Rows are points. Two turns around zero, p and q, are shown by what they do to some points. Where does a point land after both, in the order given? Backwards means that the second turn is done in reverse. Each puzzle has new turns, and all numbers are rounded.
In the rows, zero is written as 128.

Turn p:
[117 151 155] -> [107 152 147]
[117 114  74] -> [141 113  75]
[126 121 200] -> [ 95 123 192]
[152 126  82] -> [170 125  97]
Turn q:
[105 178  85] -> [ 83 167  92]
[205  81 153] -> [219 110 138]
[150 148 114] -> [139 154 112]
[113 100 123] -> [123  97 124]
[ 84 141 142] -> [ 85 125 149]
[110 121 150] -> [117 115 152]
Where do these land?
p, then q: [114 155 132] -> [105 149 129]
q, then p: [108 187 158] -> [ 83 178 145]
q, then p: [121  66 161] -> [132  68 165]
p, then q backwards: [162 127  58] -> [191 102  91]
p, then q: [125 113 101] -> [137 116 101]
q, then p: [137 120 159] -> [130 124 161]

Turn p:
[ 69  87 113 119 146 129] -> [ 78  77 117 113 145 135]
[ 83  96 111 141  79  83] -> [ 86  90  95 148  90  87]
[186 104 126 101 110 143] -> [195 110 128 114 112 131]
[162 135 107 124 175 132] -> [160 139 119 128 178 142]
[169 191 187 128 127 117] -> [156 199 181 132 121 104]
[ 64 184 112 127 134 129] -> [ 60 172 108 105 134 132]
[164  99 140 157 125 162] -> [163 110 147 157 116 165]
Turn q:
[104 116  75 133  90 136] -> [114 118  76 125  83 120]
[126 160  83 181 106 126] -> [141 161  85 173  94 124]
[100 118 165  74  84  96] -> [ 87 119 174  82 100  92]
[171 171 133 158 100 167] -> [172 166 137 145  93 172]
[108 137 176 126 177 166] -> [104 114 165 148 169 177]
[109 118  80  87 134 124] -> [ 98 126  82  90 135 120]
[170  82 154 140 138  96] -> [178  99 152 123 152  92]
[ 93 124 111  86 188 119] -> [ 78 123 106 108 188 128]
[172 126 176 168 136 122] -> [181 128 174 158 141 127]
Where do these land?
q, then p: [122 149  95 174 164 175] -> [128 141  97 158 136 199]
p, then q backwards: [140 101  66 161 131 157] -> [127 115  87 160 152 184]
q, then p: [102  84  89 135 166 114] -> [116  87  86 144 172 127]
q, then p backwards: [103 130 121  80 116  84] -> [ 84 152 139  90 122  97]
q, then p: [195 144 158 130 106 115] -> [182 166 164 123 117 107]
q, then p: [173 140 164 158 149 184] -> [173 140 170 142 123 189]
p, then q: [120 116 152  56  82 101] -> [119 128 152  64 114  66]
p, then q backwards: [ 88 123 163 114  88  89] -> [ 86 114 140 115  82  85]
q, then p: [109 164 144 144 150 133] -> [ 99 152 144 146 133 152]

Turn p:
[173 117 165 128 121 109 107 156 111] -> [161 112 158 136 121 103 109 166 104]
[ 94 145  87 152 118 169 116 131 168] -> [ 97 143  90 153 120 158 119 122 182]
[116 165  99 143 165  67 132  95 171] -> [147 149  99 116 184  85 147  92 174]
[188 161  81  96 161  80  86  74  91] -> [210 149  73  75 140  93  94  97  98]
[156 119 164  71 123 170 157 165 120] -> [130 124 171  88  90 164 147 178 111]
[114  80 156  76 165 137 147 105 147] -> [108  93 167  65 153 156 131 114 128]
[189 110 165 116  73 140 167 114 109] -> [176 106 181 137  69 142 154 120  99]
[ 88  96 123 128 133  75 178 156 101] -> [ 83  98 124 125 147  86 185 128  93]
[106 105 102 168 126 108  73 169 109] -> [ 99 105  86 169 140  94  86 155 116]
[102  89 120 172  89 152 166 121 138] -> [ 95  93 132 180 111 155 158  99 136]
[109 183 139 112 107 156  67 138 115] -> [113 192 126 129  97 123  71 146 134]
[101 165 133 174 154 173 140 110 156] -> [116 171 127 163 164 176 134 116 162]
Turn q:
[191 112 106 107 150 132  58 155 109] -> [177 103 131  87 150 125  58 155 101]
[102 145 172 162  95 108 141 125 190] -> [117 129 134 175  79 113 141 114 193]
[148 131 166  96 151 101 145 129 150] -> [152 120 160 109 145 108 152 125 168]
[102 173 137 159  95 102 168  92 146] -> [123 167 115 172  91 103 173  99 143]
[137  96  71 118 183 119  96 124 123] -> [132  98  82 105 186 111 101 143 107]
[119  89  47  65 168 143  87 187  98] -> [102 114  84  39 178 147  86 188  97]
[114 166 128 117  90 123 142  95 146] -> [133 165 112 128  95 124 149  91 144]
[195 135 135 157 117 103 155 156 139] -> [190 116 144 153 106 118 148 172 128]
[ 96  74 129 134 106 200 145  97  92] -> [ 80 101 131 136 128 200 139  88  82]
[116 192 151 151 143 138 147 128 151] -> [133 183 140 171 136 127 134 126 164]
[ 89  94 164 143 110 138 125 120  63] -> [ 69 112 174 135 115 132 128 107  79]
Where do these land?
q, then p: [ 51  97 183 108 129 120 157 176 123] -> [ 35 133 185 121 140 124 152 129 158]
p, then q backwards: [127  65 148 139 159 110 124 104 136] -> [141  74 150 122 170 138 109 107 116]
p, then q: [ 94  88  94 172 125 163 156 125  85] -> [ 77 126 100 165 142 162 137 120  70]
q, then p backwards: [118 138 140 179 140  91  89 139 115] -> [117 126 150 154  99  94  81 153 115]
q, then p: [192  92 107 104  65 118 135  94 182] -> [181  60 118 113  56 154 142 101 136]
q, then p: [106  93 104  84  96 125 116 129 123] -> [ 94 116 117  83  89 131 125 110 122]
q, then p: [106 190 142 167 159 125 147 129  83] -> [131 195 134 167 173 102 144 138 111]
q, then p: [142 146 214 128 160 133 132 182 106] -> [124 146 217 143 161 119 113 176 139]
p, then q: [130 154 124  97 104 138  70  92 139] -> [154 144 112 103  98 112  81  88 144]
q, then p: [134 166  78 111 114 184 156 130 181] -> [153 157  77 127  98 187 142 142 176]
q, then p: [160 146 156 130 154  80 124 104 116] -> [173 119 155 122 159  88 139 122 114]
p, then q: [176 162  47 116 131 150 131 132 147] -> [185 139  62 105 111 169 135 155 125]

Turn p:
[174 104 134 140  89 147 124 159 142 148 191] -> [187 136 138 121 122 140 128 178 158 160 172]
[104 102 120 118 129 135 154 111 118  95 134] -> [115  98 120 109 118 134 159 112 118 110 148]
[127 164 110 135 133 136 137 212 124 136 109] -> [112 162  95 151 144 118 148 194 137 122  94]
[128  98 104 121  95  99 108 168 132  96 109] -> [132 107  99 107 117  97 103 172 121  91 135]
[117 176 189 142 136  99 118  98  31 135 110] -> [113 170 154 175 146 122 125  94  21 137 132]
[136 128 102 155  89 142 129 137 121 114 103] -> [147 123  97 148  91 136 123 146 121 106 121]
[163 129 157 142  99  99 147 101 135 150 181] -> [171 155 143 124 115 108 125 106 133 172 178]
[113 156 164 119 176 147 100 100 120 133 130] -> [100 145 178 140 160 156 123  97 119 126 115]
[115 147 112 104 152 144 133 109 147 156 116] -> [101 128 123 121 135 149 125 104 149 151  96]
[103 149  97 124  91 124 101 142 144  82 115] -> [ 98 138  99 120  96 135  99 149 135  78 139]
[120 110 107 114 108 134 133 134 136 155 115] -> [124 104 110 117 111 130 120 143 134 153 113]
[152 117 124 102 125 144 140 108 150  97 115] -> [147 125 125  85 116 142 135 109 138 104 115]
[126 109  98 132 213  99 111 107 144 144 143] -> [115  93 129 140 202 113 115  85 168 131 126]
[115 102 175 145 158 143 157 103 147 152 121] -> [131 106 181 137 121 114 165  98 138 151 109]
Turn q:
[ 74 127 121 116 130 143 105 114 121 112 104] -> [ 84 117 110 119 134 137 118 114 117 125  84]
[126  86 121 114 149 158 102 133 160 187 123] -> [138  89 127 110 149 143 104 139 182 175 115]
[128 122 105  97  90 126 146  88  94  86 121] -> [136 125 103 111  91 132 126  76  78 109 123]
[129 121 160 116 165 167  93 125 178 139 120] -> [127 128 159 115 151 165 107 139 184 128  93]
[137  97 177 113 168 167 120 142 156 158  76] -> [148 105 182 119 137 151 132 149 167 162  67]
[146 137  78 116 121 103 127 140  95  97 126] -> [147 119  92 114 121 107 123 140  81  96 140]
[118 115 103 123 147 152 156 107 141 109 133] -> [137 118  98 122 129 154 157 107 142 114 117]
[161 135 115 175  69  81 141 145 117  79 158] -> [131 131 127 177  87 101 125 130  94  77 195]
[152 150 162 169 118 135 133 179 107 139 189] -> [117 158 157 154 129 150 139 178 117 141 199]
[ 89 137 152 121 127 116 145 154 142 160 124] -> [ 92 136 142 118 124 102 151 142 151 158 123]
[131 113 116  92 133  96 115  91 116 116 140] -> [137 117 125  94 146 113 113  85 111 111 136]
[126 147 145 177 127 125 131 127 112 163 126] -> [123 151 134 175 145 118 131 139 124 163 136]
[163 191 131 158  88 117 146 150 128 135 143] -> [140 190 125 160  95 107 124 158 122 126 165]
[112 115 105 103 161 108 131  97 125 111 109] -> [136 110 110 104 155 113 140  97 120 108  98]
Where do these land?
q, then p: [142 115 139 161 121 129 125  87 118 167 131] -> [152 125 148 169 139 134 110 100 144 155 127]
q, then p: [139 161 166 121 105 104 127 130 140  73 171] -> [103 178 151 116 110 145 143 120 110  94 181]
q, then p: [129 118 125 138 137 100  79  89 181 141 135] -> [121 117 165 126 144 116  85  94 171  93 130]
q, then p: [113 124 122  75 142 107 161 166 106 161 106] -> [118 127 100  82 142  90 135 140 102 177 109]
p, then q backwards: [ 95 131 120 190 102 116 117  93 179 128 147] -> [135 107 139 160  60 115 133 120 186 133 143]
p, then q backwards: [103 112 120 100 140 147 115 174  72 149 116] -> [100 121 119 144 163 148 105 172  75 126 117]
p, then q: [110 140 136 162 160 136 129  81 147 115 137] -> [118 143 139 163 134 149 135  76 150 115 124]
q, then p backwards: [151 168 128 144 111 111 117 116 127  91 107] -> [144 159 144 157 115 113 108 132 119  99  96]
q, then p: [102 121 122 119 112 166 123  77 152 154 119] -> [119 108 128 136  97 156  92  98 155 143  95]
q, then p backwards: [165 124  90 106 130 118 149 171  92  90 153] -> [142  91 127 117  83 131 141 149  86  74 139]
q, then p: [135  81 135 105 136 136 147 170 105 121  97] -> [157  98 133  98 120 109 153 161  93 148 113]
p, then q: [152 142 133 113 141 165 145 181 115 145 118] -> [151 139 124 124 114 121 163 182 128 142  97]
